Each row is a point. Two turns around zero, p and q, are shown by what they do to some points. Where does a point land after both, in the order given? Backwards means that the second turn is done in reverse. Each puzzle has new turns, and all numbers are rounded.

Turn p:
[ 5.4 -1.8] => [ 5.6 -1.0]
[-4.8  3.4] => [-5.2  2.7]
[-0.6 -1.6] => [-0.4 -1.7]
Turn q:
[1.7 4.0] => [-2.3  3.7]
[ 0.5 -1.2] => [ 1.3 -0.3]
[ 4.6 -2.1] => [4.4 2.5]
[-6.8 -0.7] => [-3.3 -6.0]
Where do these land?
q, then p: [ 5.3 -1.4] => [3.6 4.1]
p, then q backwards: [-7.2 -0.7] => [-5.5  4.7]
q, then p backwards: [ 0.5 -1.4] => [ 1.4 -0.6]
p, then q: [0.8 5.2] => [-4.3  3.1]
p, then q: [ 0.7 -1.7] => [ 1.8 -0.1]

Turn p:
[ 1.2  4.2  1.7 -1.8] => [ 2.5  1.6  3.2 -2.5]
[-2.3 -1.9  1.8 -3.0] => [-2.6 -0.9 -1.0 -3.5]
[ 4.0 -8.8 -3.6  3.1] => [-1.0 -7.7 -4.2  6.2]
[0.4 2.0 0.9 4.8] => [-0.4  2.3  2.7  3.9]
[-3.3  4.5 -0.8 -3.1] => [ 1.6  4.7 -0.7 -4.1]
Turn q:
[-4.8 -2.1 -3.4 -3.4] => [-6.5 -1.8 -1.6  1.6]
[ 4.4  2.2  4.2 -1.7] => [ 5.0 -0.4 -2.2 -3.8]
[-0.8 -5.3  0.5  2.1] => [-0.7 -3.5  4.3  1.3]
[ 4.9 -4.2 -2.0 -2.0] => [ 2.9 -5.2 -1.7  3.4]
[-2.8  0.2 -3.1 -0.9] => [-3.6  0.8 -1.0  1.9]
[-3.2  4.4  6.3  4.9] => [ 0.6  5.6  4.8 -6.2]
[ 2.2  4.9 -2.4  1.1] => [ 2.3  4.6 -2.5  1.7]
Where do these land?
q, then p: [-3.2  0.5  3.3 -3.4] => [-0.5  0.1 -3.5 -4.5]
q, then p: [ 1.4  2.4 -1.9  4.8] => [2.0 2.0 4.8 1.9]
q, then p: [ 6.6  1.4 -1.3  0.3] => [ 4.5 -2.8  1.1  4.3]
p, then q: [-2.7 -4.0  6.4 -2.5] => [-7.0 -3.0 -0.1 -3.4]
q, then p: [-2.1 -0.3 -6.5  0.8] => [-2.4  4.8  0.0  4.3]

Turn p:
[ 2.1 -1.8 -2.4 -3.0  1.3 -0.4 -1.7  6.9 -3.7] => [-1.2 -0.9 -3.1 -3.5  2.5 -0.5 -4.4  6.1  0.4]
[ 2.9  0.8 -1.9  2.4  5.5  1.2 -3.2  4.4  0.1] => [ 2.2  2.5 -1.9  0.3  2.2 -1.5 -7.0  1.4 -2.7]
[-3.1 -0.5  9.9  1.4 -2.3 -0.6  0.3 -5.6 -0.4] => [-4.7 -3.2  5.7 -0.6 -2.1 -2.3  4.3 -7.0 -2.3]
[-0.2 -1.2  4.0  1.6 -8.9  0.2 -2.7 -4.9  1.3] => [-3.8 -6.0  3.3  4.3 -5.0  3.1  3.4 -2.1 -1.4]
[ 3.7  2.3 -2.5 -3.9 -0.1 -0.9  3.9 -0.2  3.8] => [ 4.8  3.2  2.2 -1.7 -1.9  2.2  2.1  3.9  1.3]
[-4.0 -3.8  3.9 -0.5 -3.2 -2.6 -4.7 -6.2  2.6] => [-0.8 -7.4  1.9  0.3 -4.1  1.2  1.0 -7.0  1.7]
[-1.8  2.8  0.3  1.2  5.0  2.9 -1.1 -3.7 -6.3] => [-2.3  3.4 -5.0 -2.3  2.5 -0.2  0.9 -5.2 -4.5]
[ 1.3 -3.7 -2.4 -1.4  3.6  6.4  6.2  1.6 -0.1] => [ 3.3  2.0  1.0 -0.7  9.4  1.7  2.2  2.5 -0.3]
[-2.7  5.4 -4.4  0.0  1.5  0.6  1.6  5.2  0.8] => [-0.9  7.2 -2.0  1.0  0.7  0.1 -2.6  2.4  4.3]
[ 1.7 -0.4 -4.6  2.4 -2.4 -6.7  1.4  2.6  1.9] => [ 3.2 -0.8 -2.1  3.2 -4.0 -3.8  0.0  5.0  3.5]
Turn q:
[ 3.0 -0.8  2.8  3.9 -2.4 -2.6 -6.1  2.8 -3.7] => [-0.6  1.4  1.0 -0.6 -5.9 -7.5 -1.0  2.9  0.5]
[-4.1  0.5  3.5  1.6 -5.9 -2.4 -0.2 -3.5  0.3] => [-4.5  2.4 -0.5  4.5 -2.1 -1.9  2.8 -4.6  1.1]
[ 3.0 -1.0  0.2 -6.3  1.9  1.5 -2.1  0.7 -1.0] => [ 2.3 -0.6  3.6 -4.9  0.2  0.5  0.7 -0.2 -4.2]
[-2.3 -6.6 -1.9 -1.3  4.1  1.5  7.2  3.1 -0.7] => [ 0.6 -2.9 -4.2  1.1  3.2  5.7  3.3  6.0 -4.3]
[ 2.3  4.0  5.4  4.8 -4.8  0.6  0.1 -2.5  0.1] => [ 1.5  5.2  2.0  4.9 -4.3 -1.8 -0.1 -2.4  4.3]
[ 1.0  0.7  0.6  2.6 -3.3 -5.5  1.8 -4.4  2.0] => [ 0.6 -2.0 -0.4  4.6 -0.1 -3.2  3.1 -3.9  4.0]
[-1.1  0.2 -5.2 -1.8  1.5  3.7  2.5 -5.0 -1.0] => [ 2.1 -2.0 -1.8  1.5  3.6  3.5 -3.7 -3.8 -3.5]
[-0.5  4.5 -0.7 -3.0  7.2 -0.7 -4.4  3.7 -1.1] => [-2.0 -0.4  5.3 -5.7  4.3 -1.0 -4.2  3.8  0.5]
[-0.2 -4.9  1.2  5.5 -0.4  6.0  1.1 -2.0  6.4] => [ 0.3 -2.1 -3.3  2.5 -7.0  7.6 -0.9 -0.3  2.7]
[-1.2  3.5 -5.9 -6.0  2.1 -2.3  0.0  7.1 -1.2] => [-0.4  1.1 -1.7 -8.1  8.1 -2.1  0.1  2.4 -0.9]
Where do these land?
p, then q: [ 0.5  1.1 -6.1  3.1  1.5  1.0  7.0 -5.9  3.0] => [ 9.3  0.7 -0.5  4.2  2.6  0.8 -1.6  1.0  5.3]
q, then p: [ 1.1  0.6  0.8  1.7  0.2  3.4 -5.8 -3.1  3.8] => [-2.0 -4.7  2.6  1.2 -2.9  5.1  0.3 -2.5 -0.1]
q, then p backwards: [-1.7  1.9  4.3  1.2  3.7 -7.6 -1.6 -0.5 -2.2] => [-1.6 -2.6  5.0  3.3 -3.8 -0.8  4.5  5.0  0.6]
p, then q: [ 2.6  1.1  0.4 -3.6 -7.5 -0.1 -2.9  5.6  0.5] => [-5.2  5.0 -3.5 -4.4 -4.4  2.1  1.3  2.7 -0.7]
q, then p backwards: [ 2.8  0.6 -0.4 -0.7  3.1  6.1  1.9 -3.5  0.5] => [ 3.0 -0.5 -1.5 -1.3  1.2  3.6 -3.6 -1.6  5.3]
q, then p: [-3.6  2.7  7.7 -1.3  1.8  3.4  2.9  1.4  2.1] => [-5.0  6.3  5.2  1.7  2.7  1.1 -0.4 -2.5 -0.7]
q, then p: [ 2.5 -4.4 -4.5 -5.2 -4.2 -2.1 -3.6 -2.7 -3.8] => [ 0.8 -4.7 -6.0 -4.6 -2.1 -1.7  6.1  1.4 -1.4]
p, then q: [-1.3 -2.5 -2.1 -4.5  4.5 -4.2  2.3  4.5  3.7] => [ 2.2 -2.7  4.0 -7.1 -0.7  0.3  3.9 -0.6  3.8]
p, then q backwards: [-1.8  3.9 -6.8  6.5 -2.1 -1.3 -0.5  1.2 -6.6] => [-5.6 -2.6 -1.7  6.9 -6.2 -0.7  3.6  2.4 -3.4]
q, then p: [ 1.0 -3.4  4.8 -0.2  0.9  0.7  3.8  6.1  0.0] => [-2.9  4.4  2.6  0.7  3.2 -0.7  0.3  6.4  1.3]
q, then p: [-2.1 -1.5  1.7  3.0 -1.9  0.6 -3.5 -3.2 -1.1] => [-3.1 -2.7 -1.5  3.6 -2.5 -0.2  1.2 -2.2  1.3]

Turn p:
[ 2.8  2.7 -2.2  3.8 -2.5  6.5 -0.3  0.6  2.0  2.5  1.1  1.5] => [ 4.0 -1.5 -1.4  1.7 -0.5  0.2 -5.5  2.4  1.8  0.7  4.4  3.8]
[-1.1  2.5  6.5  4.2  7.6  9.1 -2.1 -2.1  2.1  1.2  2.2 -1.2] => [ 0.0 -4.0 -3.8  5.5 10.4  6.1 -3.0  2.1  0.9 -0.5  2.5  0.7]
[ -2.9   2.8  -1.1 -10.5  -2.5  -2.3  -2.1   1.3   0.2   2.7   3.6  -4.2] => [ -2.8   2.7  -1.8 -11.2  -0.9   2.0  -1.0   0.5   3.5   1.0  -1.3  -4.4]
[ 2.4  0.0  1.1  4.5 -2.5 -3.1 -1.7 -2.8 -3.1  2.2  3.6  0.3] => [ 2.7 -0.1  2.4  1.6 -0.7 -0.5 -3.3 -3.5 -3.7  3.4  1.7 -3.7]
[ -1.9   3.9  -3.1 -10.8  -1.2   2.0  -0.7  -1.2  -7.6  -0.5   0.7   2.6] => [-0.5  4.3 -5.0 -9.9  1.4 -0.6 -0.9 -5.1  1.1  2.5 -4.4  4.5]
[-1.7  2.4 -0.1  1.7 -0.5 -2.4  3.0 -2.0  2.8 -8.9  1.7  2.6] => [-2.0  6.1  2.1  4.1 -1.4  1.9  1.4 -4.5  1.2 -5.4  1.8  1.5]
[ 1.5 -8.6 -2.0  5.0 -0.4 -3.9  8.4 -2.9  0.0  1.1 -3.8 -0.4] => [-1.2 -6.1  2.9  6.3 -7.2 -2.8  7.2 -2.7 -1.0  2.9  0.6  0.5]
[-1.4 -6.0 -3.5 -0.1  6.2 -0.6 -1.8 -2.1  2.4 -3.3  1.6  0.4] => [-6.9 -1.7 -1.0  1.9  2.9 -5.1  2.5 -1.6 -0.4 -2.9  2.8 -0.7]
[-0.9  3.8 -2.3  2.9  0.5 -1.7 -1.4  1.1  2.0  3.9  0.0  0.7] => [-0.1  3.0 -0.6  2.1 -0.9 -0.8 -2.7  4.1  0.5  3.3  1.2 -1.6]
[ 2.5 -1.5 -3.6 -0.7 -0.6 -2.9  2.5  6.3 -0.9  1.4  1.2 -5.9] => [ 0.6 -0.9 -1.7 -4.3 -5.6 -0.1  3.7  4.0 -3.9 -0.2  3.2 -2.5]
[ 0.6  0.4  5.9  3.2  1.8 -2.9  0.8  2.9  1.3  0.6  2.7  3.7] => [ 1.4  2.3  6.1  2.5  3.8  2.5  1.9  1.7 -2.1  1.6  2.0 -0.9]
[ 5.0 -1.1  0.5 -0.3 -0.7  0.1 -0.8 -2.4  2.1  2.3 -0.3  2.4] => [ 3.8 -1.7  1.7  0.6  1.3 -3.4 -0.1 -0.9  3.1  1.3  1.5 -0.9]
[-1.0  2.0  3.1 -8.7 -0.4 -2.9 -2.2  4.1 -2.2 -1.5  2.4 -3.2] => [-0.4  3.3 -0.1 -9.5  2.0  2.9  2.2  0.4 -1.0 -2.2 -2.6 -3.4]
[ -1.1   2.8  -1.2   3.6  -1.3   4.3  -2.1  -1.2   1.5  -4.7 -14.8  -0.9] => [  3.0  -0.8  -4.6   7.9  -2.8  -2.1  -1.7   3.9   2.8  -6.6 -10.0   4.2]
[-2.7 -6.0  2.1  2.4 -3.5  0.8  0.5  0.4 -2.6  1.2 -2.0  1.7] => [-1.3 -5.0  4.8  0.8 -1.6 -0.1 -0.8 -0.7 -2.8  1.2 -3.3  2.8]
Turn q:
[-1.6  2.9  4.4  1.0 -1.4 -4.5 -1.3 -3.1 -1.6 -1.1  4.0 -1.0] => [-1.9  0.1  3.9 -0.7  0.3 -3.2 -0.9  2.1  3.7  2.4  5.5  0.7]
[ 0.4  2.8  3.4  0.1  4.5  3.1  6.0  1.8  3.2  6.7 -5.6 -1.2] => [ 0.2  3.3  3.4  0.0  1.5  2.8  4.0 -1.1 -4.3  6.1 -8.0  2.6]
[-3.8  2.2 -3.9  1.3  1.0 -5.4  2.5  0.1  0.2 -4.2  1.3 -1.0] => [-4.9  2.3 -0.1  1.3 -0.7 -4.1  1.7  2.2  2.8 -4.8  0.2  2.3]
[-0.5 -1.8 -2.9  5.0 -5.4 -1.5 -2.4  2.8 -3.1 -1.4  2.9  2.3] => [-1.7 -3.8 -4.7  1.8 -5.3  1.3  0.2  1.9  2.1 -1.4  4.9  0.2]
[ 1.6  0.8  3.3 -6.5  4.7  2.4  4.4  5.4  2.6  6.0  0.7  2.0] => [ 2.7 -0.8  2.5 -5.0  6.0  4.6  4.0  0.6 -4.9  1.5 -4.2  4.7]
[-3.7  4.0  1.1 -5.0  1.3  5.0  1.4  0.8  1.8  8.9 -4.3  0.7] => [-1.3  4.9 -0.6 -6.5  2.4  4.2  1.6 -4.2 -4.5  5.8 -4.1  1.9]
[ 0.0 -6.8 -0.1  2.1 -2.1 -2.9 -4.1 -2.0  3.2 -2.0 -1.1  3.0] => [-3.0 -5.9 -1.6  3.1  1.5  1.1 -2.5 -1.5  3.4 -1.3  0.2 -5.3]
[ 2.6 -4.8 -3.6  4.3 -2.4 -1.8 -6.7 -0.3  0.4 -2.8  3.6 -6.2] => [ 0.7 -2.2 -5.2  4.7 -0.5 -3.9 -2.1  5.2 -0.4 -1.3  4.4 -7.2]
[ 0.2 -1.6 -0.8 -2.4 -6.0 -2.6  3.4 -2.4 -3.0 -3.8  0.2 -2.7] => [ 1.1 -1.2  1.7 -3.3 -4.6 -4.6  2.5 -0.6  3.1 -3.4  1.2 -3.4]
[-0.7 -1.8  0.3  1.1  2.1 -2.8 -0.5 -0.9 -7.8 -2.4 -1.2 -0.4] => [-2.0 -1.3  4.1  0.9 -4.8 -1.9 -3.6  0.3 -2.8 -3.2  2.2  0.4]
[ 3.1  4.5  1.5 -0.7  2.5  3.9  7.4 -2.2  0.6  5.4 -0.8  3.4] => [ 3.6  1.7  2.8  0.1  1.1  0.8  5.0 -5.9 -2.1  4.3 -2.8  6.2]
[ 3.9  8.3  2.7 -4.5  2.4  1.7  2.0  3.2  1.9  2.7 -6.2  2.0] => [ 3.5  2.0  0.9 -4.6  1.3  0.4 -1.8 -0.6 -0.5  4.8 -8.3  7.2]
[-2.4 -3.9  0.7  3.4 -1.8  3.8 -3.8  0.2  0.5 -7.8  2.6 -1.1] => [ 1.9  1.7 -0.9  4.0 -1.4  3.8 -2.8  2.7  4.3 -4.3  3.8 -5.3]
[ 0.9 -4.8 -6.1  0.9  0.6  1.6 -8.2 -3.5  1.2 -4.3  3.8  0.1] => [ 1.0 -0.7 -6.3  4.4  3.2 -1.3 -5.2 -1.3  0.2 -5.1  5.1 -5.0]
Where do these land?
q, then p: [-0.6 -3.3  3.5  4.3  3.5  0.4 -2.9  6.2  3.3 -4.3 -3.0  1.5] => [ 0.2 -4.0 -0.4  3.1  1.8 -0.1 -3.1  7.3 -2.7 -5.1 -1.2  4.0]
q, then p backwards: [-2.6 -3.2  4.0 -0.7  5.5  1.3  3.1  2.1  2.2 -3.9 -2.7  1.5] => [-4.2  0.4  7.9  0.8 -2.0 -0.7 -1.1  1.1  2.2 -3.4 -1.8  1.0]
p, then q: [ 2.1  6.2 -2.8  2.6  2.1 -0.2 -0.5  2.3  1.1  0.0 -0.1  5.2] => [ 0.2 -0.5 -3.0  1.6  0.7 -1.4 -0.7  2.5  0.8  3.0  1.2  8.0]
p, then q backwards: [-2.4 -1.3  2.7  5.3 -6.2  2.1 -1.3 -2.6  6.8 -1.7  3.2 -1.6] => [-2.0 -5.0  4.5  2.8  1.6 -0.6 -3.2 -1.8 -3.9 -7.1 -0.7  4.2]
p, then q: [-3.0  6.6 -2.6  3.2  0.7 -2.3  5.4 -2.3  3.1 -0.6  3.2  4.0] => [-0.3  4.9 -3.7  2.0  0.8  1.4  2.7 -0.8  3.7  6.6  4.2  4.3]
p, then q: [ 3.6  3.9  1.9 -4.3 -5.3  3.0 -4.2  1.7 -0.4 -0.6 -2.7  0.8] => [ 5.0 -2.9 -1.7 -2.0  3.0 -2.0 -5.8  0.4  1.4 -0.7 -5.1  0.8]
p, then q backwards: [-7.0 -3.3 -2.6 -4.9  2.5 -1.3 -1.5 -5.2  3.2  2.1  0.4 -3.7] => [-5.9 -2.4 -1.3  0.7 -4.7 -6.8 -2.2 -1.5  4.2  1.1 -4.1  1.3]
p, then q: [ 2.5 -4.8  1.7  0.4  5.8  4.6 -0.4  0.3 -0.6 -0.4 -2.5  2.9] => [-2.8 -4.1  3.4  5.1  1.4  1.2  1.0 -1.0 -2.6 -4.4 -1.4  2.5]
p, then q backwards: [ 3.0  5.0 -1.5 -5.6  0.3 -4.5 -4.9 -6.3 -1.5 -0.9 -1.5 -4.5] => [-0.1 -1.0 -5.0 -4.2 -5.5  3.9 -2.2 -4.4  4.9 -2.1 -4.8 -3.8]
q, then p backwards: [-0.9 -2.7  4.2  3.3  2.3 -0.9 -1.0  1.7 -3.1 -2.7  3.9  5.8] => [-1.5 -2.2  3.0  4.7 -2.2  5.2  3.0  1.0  4.7 -0.8  3.1  0.2]
q, then p backwards: [ 1.9 -4.1  3.2  1.2 -4.5 -4.1  2.2  1.1 -0.4  5.5  0.6 -2.7] => [ 1.0 -6.5  0.6 -0.6  1.5 -3.2  2.6  1.4 -0.4  6.1 -0.4 -3.2]
p, then q backwards: [ 3.9  2.0 -6.9 -6.0 -5.3  4.3  4.6 -4.7 -3.6 -4.9 -4.5 -3.6] => [ 3.2  4.0 -8.8 -2.2 -8.6  3.0  2.7  0.6 -2.6 -2.8 -3.4  6.1]
q, then p backwards: [ 1.8 -1.4 -4.3  0.8 -5.1 -3.9  3.6  2.6 -2.3  2.4  0.3  1.2] => [ 1.2 -5.5 -4.3 -2.0  0.6  0.9  4.0  0.6 -1.3 -0.4 -3.0 -3.9]
p, then q: [-5.8  3.4  2.0  4.3  3.0  2.5 -5.5 -0.6 -4.9  6.2  1.1 -2.3] => [-3.1  2.5 -4.3  0.6 -1.7  3.0 -5.6  0.8 -9.9  1.7  0.8 -0.9]
p, then q: [ 3.4 -2.9 -2.4 -3.7  0.9 -1.1  3.4  3.7 -2.9  3.7  4.3 -4.4] => [ 2.3 -1.7  0.2 -6.5  0.5 -1.6  6.0 -1.0 -4.0 -3.4  2.8 -0.9]
